Each wall is flat, endless, passes through zero and stands at right angles to its row. A trip goes straight from one point to another. Which walls does it cross, in order?

Walls:
(1): [32 24]
(2): [77 20]
(3): [-14  22]
(4): [59 47]
(5): [-15  45]
(6): [-28 -52]
(7): [-34 -14]
Trips:
[ 23 -39] to [-11 -50] => 7, 2
[ 61 -40] to [26 57] => 6, 5, 3
[-66  -7] to [-95   3] => none

Walls:
(1): [ 65 -66 -15  31  46  32]
(2): [ 22  51  22  59 -12 -24]
(3): [-20 -25 -16  51  29 -15]
(4): [-22  -9  15  -9 -12  17]
(5): [-10  -9  -9 -52 -34  49]
(6): [ 69  39 -55  14  -5  32]
(7): [ 37  21 -13  -6 -40  35]
Trips:
[-18  24  12  -6  27 -22] to [ 13  18   6  15 -61  -8] => 3, 7, 6, 4, 5
[ 49  -7   2  33  15 -14] to [ 29  -5  -4   2 -18  18] => 3, 5
[-24  22   9  17 -23  62] to [ 29 -28  32  19 -80 -10] => 6
[ 42 -29  -9  47  41  46] to [66 18 50 17  0 47] => 3, 5
[86 -4  1 19 23 65] to [  5  40 -95  49 -34 -12] => 5, 3, 1
[ 28 -47 -31 -30 -47  -2] to [ 28  -7  51   2 -13 -10] => 6, 2, 5

Walls:
(1): [-17  -9  34 -17   4  52  15  17   4]
(2): [  8 -41   9 -46  12 -72 -28 -15  28]
(3): [-30  24  16  36   5  -9  14  -2  24]
(4): [-61 -56  -8 -63 -35 -33  13  20  13]
(5): [ 12  48 -25 -31  32   1 -34  24  41]
(6): [ 11  33  19  22  56 -22  55 -45 -23]
(7): [-20  14  12  31  -1  23  35  42 -34]
(8): [ 26  14 -29  10 -20 -26  45  22 -27]
(9): [ 48  19  21  25  -8 -24 -42  62 -38]
(10): [ 47  21  28   3 -36 -29 -31  23  -6]
Trips:
[-44  -9  20 -29 -28  -8 -10  14 -33] to [ 51 -25 -64   2  29  -3 -25  69 -52] => 8, 1, 5, 2, 4
[ 48  -4  -7 -34  -8  47 -31 -11  50] to [ 55  19  39 -57 -52  25  -2  59 -17] => 9, 2, 8, 4, 7
[ 82 -18 -18 -41  17 -18  17  24 -14] to [ 19 -26  16  -2  14  -5 -79   0  16] => 6, 8

Walls:
(1): [ 29 -16  29  40  20 -18 -34  -3 -37   1  -6  25]
(2): [-19   6   2  -5  -3  26  -4 -14  18  -7 -13 -27]
(3): [ 15 -25  -1  21 -29 -31  -2  45  -9 -27 -28  20]
(4): [ 30 -17  19   4  53  -3 -29 -11  19  15  -6 -26]
(5): [ 22   9   7 -37 -31  -6   0  31  27 -42  15  23]
(6): [ 16 -16   1 -10 -26 -26  51  27  23  22  30   8]
(7): [-23   5   4  23   1  15 -22  -7 -33  11  27 -45]
(8): [ 19  -4 -23  27   9   8  26   0   5 -15   3 -48]
Trips:
[ -3  -9  18   0  29 -12  26 -92  -8 -34   5  -8] to [ -4 -30 -15  23  -9  18  15 -46 -14 -12  12 -48] => 1
[ -6   3 -15  36 -91  31  -6 -16 -37  10   8 -11] to [-27 -18  -1  23 -24 -17  -3  12   4   6  -1   9] => 6, 1, 8, 2
[ -8  29 -10 -14  -7  40  27  -8  -3  54  16 -34] to [-37 -10  -1   2 -18  -5  43 -12  47 -32  40 -12] => 5, 7
[  2  13  -3 -15 -15  -8  42 -16 -54 -18  27   4] to [-18 -24   7 -19   8 -26   7 -16  20 -12 -38 -18] => 7, 3, 2, 5, 4, 6
[ -1  20  16  21   5  10   7  -4  21 -28  -7 -39] to [ 13  25  -4 -16  17  31 -26 -24  -6  14   7  11] => 8, 1

Walls:
(1): [-11  30  17  38  -3  22 -34   9 -37  39  41  65   2 -23 -15 -17  -6  53]
(2): [-40  16  -7 -25   8 -62  20 -26  25  -8 -38 -28  25 -56 -27 -15   3  -9]
(3): [-24  17 -50 -14 -23 -42  31 -18  13  -1 -37 -23  18   8   8  -7 -25 -49]
(4): [ 48  27  28  14  -3  46   4 -18 -33  12  37  15 -10   0  -7 -14 -25 -17]
(5): [-38  11  17 -19 -15 -12  14   1 -12 -26   3 -23  12 -16  32   5 -10   6]
(6): [-11  39 -44 -28 -42 -64  -5  17  50 -22  11 -53  51   5 -63  11   1  27]
(7): [ 27   5  23  17  -3  -3 -20  13  29 -47 -10  17 -44  -8 -44  11  20  21]
(8): [ 42  -7  -4  -2  -6   9 -26  22  17 -18   6 -17  25 -41 -35   9  41  33]
(9): [ -8  24 -43  -6 -35 -66  20  16  47   8 -25 -34  -7   8 -24 -14  -2 -20]
Trips:
[ 25  21 -17 -19  17  12 -27   3 -19  -9  13  15   0 -16  38 -26  -1   2] to [ -3  21  -7  -8  63  38  -5  10  20 -23 -16  33  21 -27 -13 -50  -2  26] => 5, 7, 2
[-16 -39  60   1   6  43  41 -31 -21  15 -30  31  29  17  18 -17  18   1] to [ 46 -44  -7   6 -48   3 -54   8 -38  -2 -52 -18   4   4  29  24  -3  16] => 1, 5, 8, 4, 7
[ 13   0  17  -9  21 -43  15 -27   5  35  28 -13 -33 -24  -9  -2  44  17] to [-13 -32  21  28 -31  12  19  23  11  35  60 -17 -18  21 -56   6 -20  -2] => 4, 2, 8
[-51  20 -25 -31 -20 -13 -21  54 -27  17  24  12  34  16  24  -5 -54 -21] to [-17   0 -18 -52  -2 -30 -13 -19  11 -41 -15  60  37 -45  16  24   9  18] => 2, 8, 9, 7
[ 31  59   0  -3  12  33 -18  73  -9 -44  10   3  18 -56  -2 -27 -12  34] to [ 21 -25  19  70   7  27  31   0 -10  13   2  12   7 -20 -35 -11  13  16] => 5, 6
[ -4  -1  71 -11  -3 -15  42  14   4 -41 -45 -16 -25  26 -62 -27 -11  10] to [-24  48  15  29 -27  51  15 -13 -29 -76  39 -14  -1  21  18  50   0  10] => 4, 9, 2, 1, 6
[ 17 -27 -15 -12 -40   2 -26  -7  -2  24 -20  14  45  21 -40  14  24 -21] to [  5 -29 -18 -53  75 -12  13   5 -95  14 -28 -24  29   1   5   9  74  58] => 2, 9, 3, 6, 5
